Every row gives one point. The points of each table are mixes of a few directions, plus a little noise. How many directions does each table use, and how many do they share? Where both have some left over, give the other angles between the two spaces (their principal angles), to ten degrees, smallest first.
In the rows, 128 means zero.

First (4 x 3):
[[123 129 125]
 [ 69 161 128]
 [139 110 104]
 [183 112 155]]
Second, 5 rows:
[[149  94 132]
 [101 164 117]
 [161  66 128]
 [128 155 150]
 [101 161 113]]
Directions: first 2, second 2, shared 1; angles 30

First (7 x 6):
[[111 121 105 153 156 123]
 [ 88 116  77 187 195 119]
 [142 132 147 106 105 132]
 [101 119  96 166 172 123]
 [146 133 152 100  97 133]
 [150 136 158  94  91 132]
 [154 137 162  88  84 133]]
Second:
[[101 107  85 141 122 113]
 [120 108 130 149 159 135]
 [148 103 134 111 115 143]
 [ 85  57  63 162 143 119]
 [166 187 154 109 131 139]
 [131 121  97 131 132 130]
 [128 177 189 106 100 114]
 [144 162 174 113 122 132]]
Directions: first 1, second 4, shared 1

First:
[[125 102 120 156 117 108 127 153 103]
 [115  95 122 148  91 137 109 165 103]
 [112  85 120 157  84 133 105 175  95]
 [145 169 136  99 169 125 149  82 160]
 [127 144 135 105 128 152 123 114 145]
 [144 183 140  86 176 133 150  70 170]
 [142 187 145  71 165 156 139  68 181]
 [117 104 125 140  98 139 111 157 111]
 [139 122 120 155 154  79 152 128 114]
 [118  87 117 163  97 116 115 172  94]]
Second (7 x 9):
[[173 130 133 133 100 143 110 130 137]
 [201 135 136 137  91 146 104 126 144]
 [ 81 123 123 122 148 120 141 131 118]
 [126 118 130 127 102 150 110 142 125]
 [ 38 110 120 116 144 131 137 146 106]
 [103 151 120 128 219  57 190  89 129]
 [172 128 134 133  94 149 105 132 136]]
Directions: first 2, second 2, shared 1; angles 80

First, 11 rows:
[[ 95  84 126 129 164 165  69 155 126 121  94 144]
 [145 159 123 135 132 113 125 175 119 152 110 110]
 [138 147 127 135 127 114 141 139 122 134 129 118]
 [141 139 120 120 120 132  89 186 136 177  91 128]
 [137 149 127 135 133 117 130 155 120 141 118 115]
 [115 122 127 140 163 137 102 168 113 124 102 123]
 [124 110 136 115  90 122 185  21 145  88 192 145]
 [148 158 125 130 120 113 132 160 125 152 118 115]
 [ 98  68 131 111 126 165  96  85 146 108 134 161]
 [124 146 130 151 167 116 143 154 101 108 121 105]
 [140 122 134 106  65 113 196  13 154 105 201 144]]
Second:
[[ 69 113 182 146 136 128 180 164 102  97 108 105]
 [182  96 134  74  91  86 158 118 165 147 131  91]
 [141 164 129 129 127  95 130  78 131 159 116 162]
 [119 146 135 140 166 107 111 121 114 142  91 150]
 [117  98 149 112 124 120 135 117 137 128 113 130]
 [123 175 107 178 165 144 137 183  86  94 150  97]
 [ 83 120 141 155 180 147 102 160 100 110  93 138]
 [126  93 129  95  66 161 103 134 165 159 130 143]
 [165 162  97 127  87 132 137 108 141 140 175 127]
 [156 112  77 124 137 159  87  98 140 104 173 136]]
Directions: first 3, second 6, shared 3

First, 9 rows:
[[124 129 125 124 123 112 112 114 123 132 122 110 130 135 134 130 119 128]
 [121 129 122 122 119 102 101 106 120 135 118  98 132 139 138 130 113 128]
 [125 129 126 126 125 118 118 120 125 131 124 117 129 132 132 129 123 128]
 [128 128 128 128 128 128 128 128 128 128 128 128 128 128 128 128 128 128]
 [122 129 123 123 121 106 106 110 122 134 120 104 131 137 136 130 116 128]
 [147 125 143 144 150 198 199 186 148 108 153 208 117  98 101 122 167 127]
 [156 123 151 152 161 233 236 216 158  98 166 249 112  83  88 119 187 126]
 [107 132 111 111 104  51  49  63 106 150  99  39 140 161 157 135  85 129]
 [121 129 123 122 120 103 103 107 121 135 119 100 132 139 138 130 114 128]]
Second, 9 rows:
[[121 114 128  87 145 126 129 105 155  95 142 164 152 111 133 124 146 127]
 [141 144  95 149 112 140 120 124  99 123  93  87 122 174 112 127  90  88]
 [106 105 144  54 119 145 112  98 138 102 116 219 126  72 127 154 119 126]
 [128 136 201 112 136  98 128 131 175 174 169 155 128  86 120 149 206 150]
 [144 117 103 173 132 131 121 145 122 129 155  78 137 137 191  97 112 171]
 [124 132 114 197 109 139 141 180  72 167 112  88  86 137 134 120  83 164]
 [118 134 128 123 101 145 123 132  93 141  86 148  96 124  98 151  90 108]
 [119 135 121 128 181  97 177 132 161  96 153 115 163 160  87 100 183 117]
 [152 136 117 128 116 132 100 105 136 125 126  98 142 150 149 129 122 102]]
Directions: first 1, second 5, shared 0; angles 50

First (9 x 24):
[[108  98 116 107  52 160  50  99 116 175  79 107 140 142 163 178 149 206
  113 153 190 108  85 111]
 [ 96 122 141 120 158 101 133 110 141 111 135 143 116 144 100 143 156 127
  135 125 139 152 168 175]
 [131 143 145 137 174  84 167 150 151  98 176 130 123 136 113 101 101  83
  138  97  85 134 144 144]
 [107 130 127 165 105 179  93 112 102 133  96 150 145 123 122 226 148 167
  135 153 153 114 182 115]
 [173 147 109 125 149 147 186 150 124 128 135 132 115  92 116  56 111  89
  123 130  99 132 114 109]
 [131 145 140 139 167  99 171 150 151 107 171 134 118 126 104 107 101  91
  135 106  95 128 150 142]
 [139 101 130 126  77 140  54 110  77 134  76 100 161 146 200 145 152 160
  126 141 148 130  76  94]
 [141 142 114 137 109 150 148 152 150 151 152 123 122 110 121 130  83 132
  122 127 118  92 114 100]
 [130 122 130  98 163  93 155 120 140 113 135 127 110 133 113  65 146 102
  125 121 126 161 123 162]]
Second (11 x 24):
[[121 122 133 146 109 127 110  95 107 132 113 134 143 137 135 147 152 142
  145 123 116 129 146 127]
 [111 139 112 102  98 103 144 114 137 151 120 111 126 106 149  82 130 138
  153 130 122 118 116 119]
 [168 132 120 130 153 157 104 142  99 108 114 123 142 156 107 126 156 123
  109 127 119 154 111 121]
 [112 164 108 130 168 164 194 131 143 127 121 186  98  67  49 125 152 115
  134 163 145 145 216 158]
 [100 108 150 141 101  98 102  94 129 137 129 134 138 140 147 145 134 141
  145 115 125 123 133 141]
 [143 124 130  82 148  69 145 159 203 142 200 101 104 164  94  40  82 105
  104  81 109 130  49 157]
 [ 93  91 183 133 171 122  92 184 154  90 142 163 111 119 139 192  85 103
   81 154 206 144 130 167]
 [163 131 116 145 123 153 106 109  88 123 109 115 151 160 124 135 162 138
  132 117  98 136 123 108]
 [131 137 119 133 127 140 122 106 106 128 106 141 139 127 108 124 169 136
  141 133 119 144 151 132]
 [114 120 137 105 128 114  96 142 124 120 107 129 134 121 146 112 141 128
  123 144 158 149 107 137]
 [152 141  99 162  82 163 193 131 116 150 147  68 121 112 210 180  45 139
  143 122  91  36 128  40]]
Directions: first 5, second 6, shared 2; angles 30, 30, 70

First, 8 rows:
[[140 135 147 159 102 128 142 120 148 117 117 118 110 118  60  98 118 140
  145 119 177 122 124 149 123  78 109 148  96 132 123 155]
 [129 167 125 144 145 130 136 131 150 144 131 137 135 131  74 135 134 115
  128 113 154 157 110 109 131 128 124 151 138 138 133 123]
 [108  83 118  93  73 120 139  87 112 147 115 180  97 114 235 130 136 112
   72 154  37 134 141 137 140 150 135  89 136 109 141 171]
 [110  74 119 120 135 142 124 136  89 132 148 131 116 166 249 106 117  96
  106 147  56  89 148 123 135 171 132  60 145 111 108  91]
 [138 134 138 139 128 124 127 132 130 118 124 110 131 122  97 124 123 143
  145 122 159 120 129 138 121 107 124 143 113 132 126 132]
 [140 183 126 135 146 122 127 133 160 132 122 127 150 111  35 156 138 141
  143 107 181 169 107 111 125 115 130 180 132 145 143 139]
 [121  92 117  83 124 116 105 125  98 117 127 128 142 115 212 159 134 148
  124 143  72 114 149 138 126 156 151 112 136 120 139 127]
 [139 156 135 158 168 138 124 158 136 117 142  93 145 148  64 116 118 127
  163 109 186 117 121 122 121 115 122 143 125 139 113  92]]
Second, 8 rows:
[[142  93 135 135 105 134 112  74 174 176  80 171 114 135  76 148  49 147
  127  81 111 108 113  94 178 100 159 122  63 182  44 123]
 [129 174 134 141 125 146 161 132 141 122 109 155 119 122  91 127 130 116
  146 108 151 144 150 145  82 105 101 137 111 141 153 137]
 [120  98 118 102 110 144 109 105 138 143  96 163 130 127 152 151  91 130
  122 110  82 113 142 118 131 136 136 100 100 147  93 114]
 [113 126 121 109  91 154  90 131 156 114 114 126 148 120  83 121 119 115
  124 127 142 129 111 125 118 126  98 125 124 113 100 112]
 [136 134 125 134 186 103 105 167 103 114 175  61 159 137 125 132 161 144
  143 149 162 125 105 115 153 153 153 154 173 112 142 103]
 [109 137 114  94 135 140 118 160  96  96 144 118 155 123 190 138 164 112
  132 150 106 136 153 149  80 163 107 114 165 100 171 111]
 [145 157 143 167 168 102 152 148 120 124 163  88 123 134  90 110 158 136
  139 137 186 138 110 126 141 115 138 162 148 124 157 139]
 [123 102 138 139 104 101 173 106  97 136 142 145  81 126 212  96 156 117
   92 162  86 127 138 149 139 125 134 107 140 106 166 184]]
Directions: first 4, second 5, shared 2; angles 80, 90

First, 8 rows:
[[145  94 121 158  96 142  99 142 146 115 131  75 161 132 133 101  90 107
  176 136 139 167  87 121 101 115  50 168 101 110 207 217]
 [121 132 114 175 127 107 140 142  93 131 118 174  98  72 128  90 114 127
  153 158 122  98 145 126 148 124 180  58 160 138  82  94]
 [122 149 138 108 125 124 135 126 110 112 142 153 100 119 119 126 143 149
   94 133 127  94 142 153 144 122 175  77 168 133  76  66]
 [157 133 164  89 109 131 128 120 118 115 136 121 122 129 141 133 142 136
   96 103 155 110 101 142 137 137 124 139 157 139 120  81]
 [114 116  96 194 162 102 149 137 113 174  87 174 126  82 143 116 114 103
  185 142 112 136 156  84 136 146 155 118 101 143 117 147]
 [119 122 101 154 117 120 101 130 139 115 107 123 131 133 115 134  95 119
  157 135 116 155 142 105 103 116 104 145  97 117 172 201]
 [121 150 137  94 147 119 137 111 128 132 118 152 113 143 125 169 153 142
   89 106 124 116 154 123 136 140 162 136 129 140 100  90]
 [124 128 152  53 136 177 134 119 177 130 185  51 173 214 125 157 173 144
   75 109 130 148  97 170 116 123  77 182 113 106 149 123]]
Second (10 x 32):
[[169 122 144 127 147  88 109 141 107 127 137 125  95  89 132 124 144 157
   86 163  85 138 106 123  83 126  85 109 135 103 109  77]
 [139 125 132 126 133 118 123 131 122 127 130 127 120 118 128 125 131 137
  117 138 117 130 122 127 114 127 117 122 130 122 123 115]
 [181 121 150 125 152  77 104 144 102 128 140 123  86  81 132 122 145 165
   75 171  74 140 100 122  73 125  73 104 138 102 104  64]
 [ 85 134 112 131 110 168 147 115 150 129 120 132 162 166 124 130 113  99
  171  93 172 119 151 132 174 132 172 148 119 149 146 180]
 [179 122 146 126 151  79 104 143 103 124 139 123  88  83 134 123 146 163
   77 169  77 140 101 123  74 126  77 107 138 101 105  66]
 [ 87 133 113 130 111 165 147 116 148 128 119 132 160 164 124 132 113 100
  168  96 167 121 150 134 171 131 169 146 120 149 146 176]
 [ 38 141  93 132  89 212 169 100 173 131 109 137 199 208 121 138  96  66
  219  55 217 107 175 136 222 133 219 166 109 173 169 236]
 [111 130 121 129 121 142 136 123 135 128 126 128 141 142 127 132 124 117
  143 116 144 124 136 130 145 128 145 134 125 137 134 147]
 [171 123 144 125 146  89 109 139 107 127 137 124  93  90 131 124 143 156
   85 163  85 137 105 124  82 126  83 110 137 107 109  79]
 [117 129 123 129 124 139 133 125 134 129 126 129 137 139 127 129 125 120
  141 120 140 125 135 129 140 129 138 133 126 132 133 140]]
Directions: first 5, second 1, shared 0; angles 70

First, 9 rows:
[[142 136 184 150 183 120 154 120  82 109 122 135  98 120 148 109  60 139
   67  67 134  97  99  76 138 109 120 119 160 132  88  88]
 [121 109 185 158 119 127 131 132  92 152 131 201 102 113 172 108 123 141
   76  63 104  97 124 172 126  57 115 150 121 164 120 125]
 [110 121 145 153 106 138 106  94 143 142 118 179 117 139 134 114 149 117
   89 121 104 133  98 152 115 108 109 125  91 134 146 123]
 [130 138  95 108 109 125 150 169 135 161 142  86 155 140 148 157 101 108
  180 113 119 124 201 158  72 132 115 143 130 120 119 207]
 [165 127 112  82 119 118 157 179 108 141 141  99 143 135 164 137  85 100
  135 124 142 108 191 156  90 114 114 118 153 110 142 198]
 [121 119 106 115 116 125 110 132 139 118 133 127 136 110 105 133 182 151
  167 168 139 144 125 139 167 140 158 139 127 138 140 108]
 [143 114 108  94 137 122 100 122 133  74 126 128 127 101  84 119 200 160
  143 217 170 150  87 110 221 153 179 114 149 128 165  60]
 [120 155 113 143 158 133 135  99 151 117 117  77 133 153 100 137  87 111
  132 129 128 142 107  61 104 183 116 110 126  98 101 119]
 [ 96 135 104 147 108 140 105  98 171 141 122 126 139 141 100 139 166 126
  159 151 109 156 116 130 118 156 126 135  94 128 131 128]]
Second (10 x 32):
[[115 155 160 171 168 153 138 137 118 117 121 118 136 141 115 148 107 127
  127 123 131 118  91  67 130 166 121 129 147 142  97 102]
 [120 108 128 119 106 135 107  99 139 114 130 145 122 139 146 124 132 110
  119 142 124 123 144 161 124 114 128  96 108 129 135 137]
 [101 137 141 132 114 131 144 133 141 136 128 124 127 159 155 136 125 109
  143 106  90  80 117 119  79 135  82 122 137 103 112 161]
 [152 131  82 141 127  98 137 172 159 132 133  69 186 115  54 148 197 165
  198 127 162 122 136 101 159 168 153 178 148 113 143 129]
 [115 125 174 184 171 176  89  76 121  69 120 154 123 142 109 145  99 115
   86 173 159 160 106  92 173 164 169  74 105 180 114  59]
 [155 101  82  78  95  86 133 137 133 154 138 134 123 100 118 102 153 148
  135 133 132 159 168 184 134  88 144 159 110 106 175 151]
 [116 156 168 154 175 142 152 131 100 129 122 149 103 132 128 132  73 130
   95 127 114 147  88  78 119 146 117 139 132 137 118  97]
 [133 127 132 156 138 153  97 116 135  97 125 109 154 128 114 145 147 123
  137 141 163 122 126 116 165 148 156 100 138 160 106 103]
 [117 116  98  96  84  89 155 147 156 161 138 120 133 142 135 119 161 129
  165 108  88  95 150 157  76 114  86 158 123  71 157 189]
 [157 123 112  53 102 117 132 133  80 170 126 156  73  83 205  84  87 120
   78 100 115 156 156 208 119  30 122 124 136 137 128 151]]
Directions: first 5, second 5, shared 0; angles 30, 30, 40, 50, 90

First:
[[100  71 127 135 162 155 133 146 124 147 113 122 122 150 152  95 176 107
  101  96  93 155 111 167 103 114 170 132 142  99 125 163]
 [118 143 158  99 120 176 141 131 120 159 109 132 115 107  98 123 175  97
  121  57  53 143 134 161 123 137 117 135 166 112 121 138]
 [131 168 141 133 165 154 174 120  98 135 144  61 149  97 102 150 111  95
  144 142  34 149 176 124 113 107 181  93 149 169 111 104]
 [119 103 121 136 135 123 123 135 130 126 125 133 130 143 143 116 137 130
  119 131 146 133 116 133 124 126 135 132 122 119 131 139]
 [152 166 127 126 109  94 138 138 130 118 142 156 148 116 108 151 109 132
  144 132 174 100 128  86 157 137  89 138 118 151 124 104]
 [153 139 105 141 100  68 108 127 146  97 144 164 136 137 139 145  85 166
  144 174 236  90 110  80 156 139  84 138  91 142 136 111]
 [160 185 133 109  79  96 127 130 138 118 135 179 137 108  99 156 106 142
  150 119 185  87 123  85 169 154  51 147 122 146 131  99]
 [ 79  20 108 152 163 154  71  94 143 119 107  77  75 182 204  70 135 158
   94 177 119 176 109 199  70 108 208 113 112  69 147 182]
 [143 146 128 127 119 107 146 156 124 129 134 165 153 123 112 140 136 116
  132 108 159 105 118  98 152 134  99 143 129 142 121 118]
 [122 138 136 124 130 150 120  99 125 129 126  87 109 118 124 127 113 129
  134 145  80 144 150 147 110 126 151 110 136 128 128 125]]
Second (8 x 32):
[[137 132 120 137 125 106 131 137 128 121 135 139 140 130 130 135 119 133
  133 138 161 117 121 107 139 128 119 133 118 136 127 120]
 [112 100 129 143 185 141 179 173 100 151 130 119 167 132 129 117 177  80
  110  91  77 151 127 136 112 104 183 126 149 135 109 145]
 [ 97  90 148 110 141 183 130 138 125 163 100 131 109 136 130  95 198  98
   99  56  57 159 115 188 105 127 146 139 162  88 126 163]
 [166 170 108 132  77  60  94 105 153  87 147 158 128 128 129 160  50 185
  159 198 247  79 122  67 164 148  64 134  82 151 142  94]
 [123 116 130 130 140 131 139 146 121 135 125 137 136 134 131 122 149 114
  121 107 124 130 120 132 127 123 133 134 135 124 126 137]
 [107 119 144 118 143 175 130 111 120 145 116  88 107 120 123 115 147 110
  120 113  44 159 145 172 102 119 164 114 153 114 125 141]
 [129 158 134 127 128 143 120  88 124 119 135  71 112 112 121 140  85 140
  144 174  82 141 165 132 113 121 152  99 130 143 129 109]
 [151 143 113 129  86  79 101 125 150 103 136 179 126 134 130 143  95 166
  141 153 232  90 106  91 160 149  64 148  98 129 139 114]]
Directions: first 4, second 3, shared 3

First, 10 rows:
[[128 139 127 135 128 130 131 126 130 128 130 116 127 122 123 130 135 126
  126 134 127 138 121 129 131 130 126 131 125 131 121 121]
 [132 152 134 138 132 136 137 121 130 131 139 109 137 119 122 125 151 124
  125 144 130 144 104 135 134 134 113 133 127 134 119 119]
 [129 127 134 126 128 130 127 126 126 128 134 133 137 133 129 121 131 129
  127 131 133 123 120 130 128 127 120 127 131 128 130 133]
 [111 159  98 165 126 121 130 146 140 128  93  79  68  91 110 167 118 118
  132 121 107 179 164 123 136 130 179 127 105 133 110  85]
 [111 169  95 174 126 123 134 145 143 130  93  67  65  84 106 169 124 116
  134 127 106 186 156 123 140 133 179 129 102 134 104  80]
 [123  54 121  91 114 114 104 145 121 123 106 189 118 165 150 130  69 142
  132  88 127  77 186 115 111 109 159 114 135 106 158 159]
 [125 120 123 126 126 126 124 133 127 128 122 133 123 131 129 130 119 129
  130 121 127 126 138 125 127 125 136 125 127 126 131 129]
 [165 109 192  72 139 148 136  84 106 128 205 193 249 178 153  54 177 137
  115 161 168  59  32 146 122 133  13 136 169 131 147 190]
 [141 124 152 111 133 136 133 111 119 129 158 146 172 143 135 103 150 130
  124 142 142 105  90 135 126 132  85 132 143 130 133 150]
 [116 124 105 141 123 120 122 145 135 127  99 116  88 116 124 153 104 126
  132 111 115 142 168 119 129 125 171 123 116 123 127 111]]
Second:
[[144 162 143 146 127  96 138 148 173  76 136  55 106  74 126 150 139 154
   82 178  73 177 123 149 115 146 103 139 125 150 100  90]
 [162 150 144 158 138 103 120 162 121  98 125 107 124  89  95 118 124 159
   72 151  96 159 151 140 107 136  88 128 130 127 117 137]
 [124 184  92 153 141 124 122 142 134  94 127  70  91  81 100 136 159 109
  104 103 124 110 123 123 112 140 118  99 130 100 123 125]
 [132 127 159 134 126 133 128 121  98 175 100 161 151 152 100 116 118 128
  127 128 149 158 137 124 137 131 127 139 122 146 145 129]
 [ 91 115 101 109 124 160 132  96 120 166 125 152 130 165 149 132 137  88
  186  88 172  92 108 109 149 119 172 120 125 118 141 127]
 [142  91 188 100 112 107 137 121 141 136 122 156 163 156 143 126 100 160
  111 172 112 157 128 144 127 134 109 157 133 170 138 116]
 [111 113 121  89 124 125 125 116 155 100 142 125 127 140 158 133 135 117
  132 110 132  68 106 125 117 132 126 112 143 116 144 132]
 [125  71 126 119 124 161 125 110  82 196 127 216 160 188 145 109 102 125
  188 111 164 127 145 115 156 101 163 142 117 127 136 158]
 [122 134  77 145 137 142 123 136 128 111 147 111 100 108 141 134 142 115
  148 108 126 106 131 122 131 115 145 113 122  99 107 138]]
Directions: first 2, second 5, shared 1; angles 70
